Each row of a before or after table is a point. The points were changed in one or more steps. Then noise was added and the rows were shuffled. The steps act on how far a point lies along the listed directions, d1 being the first. What was done? A step turns or swaps two directions, mirrors them in a line or flattens them onto one, adds a multiple of one to another, or multiplies one. Angles are multiples of 10 degrees, from the lower direction toward the higher: turns from -170 to 170, lines from 10 to 170 but not 90. Use the fewest steps. Two steps may share a direction if one is a turn and the other turns, adds or multiplies; they go together, in the order done. Otherwise the lowest direction goes first.

Directions:
(1): [ 1.54 -0.99  2.62]
(2): [0.09 3.01 1.09]
(3): [ 2.80  0.45 -1.48]
Before, 8 rows:
[[ 0.69  0.13  0.01]
 [ 0.52  0.11  0.12]
 [-0.21  0.43 -0.40]
 [-0.55 -0.11  0.51]
 [-0.71  0.93 -0.35]
 [ 0.41 -0.21 -0.12]
 [ 0.71  0.25  0.25]
 [-0.08  0.09 -0.38]]
After, 8 rows:
[[-0.09  0.01 -0.42]
 [ 0.71  0.88  0.48]
 [-0.21  0.92 -0.22]
 [ 0.53  0.41  0.23]
 [-0.66  2.29  0.14]
 [-0.57 -0.02  0.54]
 [ 0.38 -0.63 -0.29]
 [ 0.69  0.41  0.11]]
Steps: multiply d2 by 3

Directions:
(1): [ 0.25 -0.77  1.08 -1.62  2.00  2.88  2.78  1.68]
(2): [-3.08 -2.39 -1.82  2.19  0.70 -0.46  0.52  1.74]
(3): [ 0.28  1.14 -1.52  0.06 -3.97  1.55  0.84  2.17]
Before (8 x 8):
[[-0.24 -0.47 -0.19  0.12  0.22  0.01  0.18  0.18]
 [ 0.11 -0.12  0.38 -0.22  0.69  0.00  0.15 -0.27]
 [ 0.26  0.24  0.57  0.04  0.13 -0.70 -0.48 -0.83]
 [ 0.55 -0.01  0.56 -0.95  0.81  0.06  0.26 -0.42]
 [-0.33 -0.14 -0.69  0.41 -0.85  0.17  0.33  0.57]
 [ 0.14 -0.06  0.28 -0.32  0.56  0.40  0.61 -0.01]
 [ 0.68  0.43  0.70 -0.56  0.09  0.97  0.64  0.28]
 [-0.03  0.02 -0.35  0.05 -0.54  0.03 -0.28  0.08]]
After:
[[-0.35 -0.84  0.27 -0.14  1.31  0.54  0.96  0.33]
 [-0.27 -0.38 -0.38  0.35 -0.14 -0.38 -0.18 -0.04]
 [ 0.40  0.63 -0.31 -0.05 -1.21 -1.34 -1.23 -1.00]
 [ 0.11  0.40 -0.29  0.41 -0.86 -0.85 -0.79 -0.57]
 [ 0.47  0.48  0.18 -0.24 -0.96  0.38  0.37  0.25]
 [ 0.02  0.35 -0.25  0.54 -0.42 -1.13 -0.88 -0.87]
 [-0.03 -0.35  0.17 -0.47  0.60  0.73  0.53  0.32]
 [ 0.46  0.53  0.55  0.33  0.09 -1.03 -1.07 -1.23]]
Steps: turn d1 and d3 by -140 degrees; multiply d1 by 2

Directions:
(1): [-4.99  1.31  1.76 -1.25 -1.42 -0.86  1.07 -0.31 -0.80  0.99  1.49 -1.35]
(2): [-0.96  3.35  0.16  2.02  1.33 -1.10  1.51  2.79  1.55  0.37 -2.69  1.35]
Before, 12 rows:
[[-0.89 -0.19  0.15 -0.51 -0.39 -0.19  0.05 -0.27 -0.40  0.11  0.46 -0.48]
 [ 0.07 -0.14  0.15 -0.09 -0.53  0.12 -0.22 -0.07 -0.15 -0.05  0.33 -0.22]
 [-0.18 -0.67  0.13 -0.94 -0.45  0.41 -0.08 -0.83 -0.51  0.00  1.25 -0.68]
 [ 1.38 -0.30 -0.57  0.54  0.60  0.41 -0.56  0.44  0.30 -0.11 -0.52  0.27]
 [-0.65 -0.06  0.32 -0.12 -0.24  0.10  0.14 -0.08 -0.14  0.08  0.24 -0.15]
 [-0.57 -0.51  0.37 -0.56 -0.41  0.04 -0.03 -0.41 -0.63  0.24  0.75 -0.31]
 [ 1.05 -0.05 -0.21  0.60  0.46  0.32 -0.11  0.63  0.36 -0.02 -0.69  0.29]
 [ 0.48  0.69 -0.20  0.33  0.43  0.11  0.02  0.20  0.36 -0.13 -0.66  0.43]
 [-0.37 -0.11  0.10 -0.19 -0.19 -0.19  0.40  0.06 -0.20  0.04  0.14 -0.31]
 [ 1.34 -0.29 -0.47  0.34  0.56  0.49 -0.33 -0.16  0.19 -0.23 -0.38  0.37]
 [ 0.38 -0.34 -0.12 -0.01  0.01 -0.31  0.06 -0.20  0.00  0.11  0.24 -0.07]
 [ 1.37 -0.78 -0.57  0.04  0.51  0.36 -0.46  0.01 -0.07 -0.27 -0.38  0.47]]
After:
[[ 0.56 -0.27 -0.13  0.27  0.17  0.30 -0.13  0.09  0.12 -0.11 -0.24  0.22]
 [-1.67  0.46  0.46 -0.27 -0.33 -0.14  0.04  0.21 -0.21  0.44  0.45 -0.60]
 [-1.65  0.61  0.41 -0.29 -0.04 -0.36  0.40  0.32 -0.18  0.36 -0.06 -0.06]
 [ 0.74  0.93 -0.23  0.62  0.76 -0.02  0.48  0.93  0.62 -0.09 -0.80  0.51]
 [-0.11  0.15  0.01  0.15  0.07 -0.46  0.32  0.11  0.10  0.23  0.01 -0.02]
 [ 0.94 -0.12 -0.51  0.29  0.39 -0.07 -0.10  0.33  0.21 -0.21 -0.67  0.25]
 [-0.59  0.08  0.23 -0.60 -0.39  0.22 -0.09 -0.70 -0.31  0.01  0.55 -0.30]
 [-1.44  0.71  0.55 -0.16 -0.15 -0.01  0.36 -0.10 -0.10  0.37  0.22 -0.24]
 [ 0.23  0.30  0.06  0.31 -0.13 -0.02  0.00  0.43  0.18 -0.09 -0.21  0.10]
 [ 0.56 -0.28 -0.16  0.10  0.09 -0.01  0.29  0.20 -0.02 -0.13 -0.17 -0.04]
 [ 0.86  0.14 -0.17  0.57  0.49  0.01  0.13  0.67  0.16  0.00 -0.62  0.61]
 [-1.15 -0.03  0.57 -0.34 -0.48  0.17  0.12 -0.02 -0.31  0.42  0.55 -0.61]]
Steps: turn d1 and d2 by -170 degrees
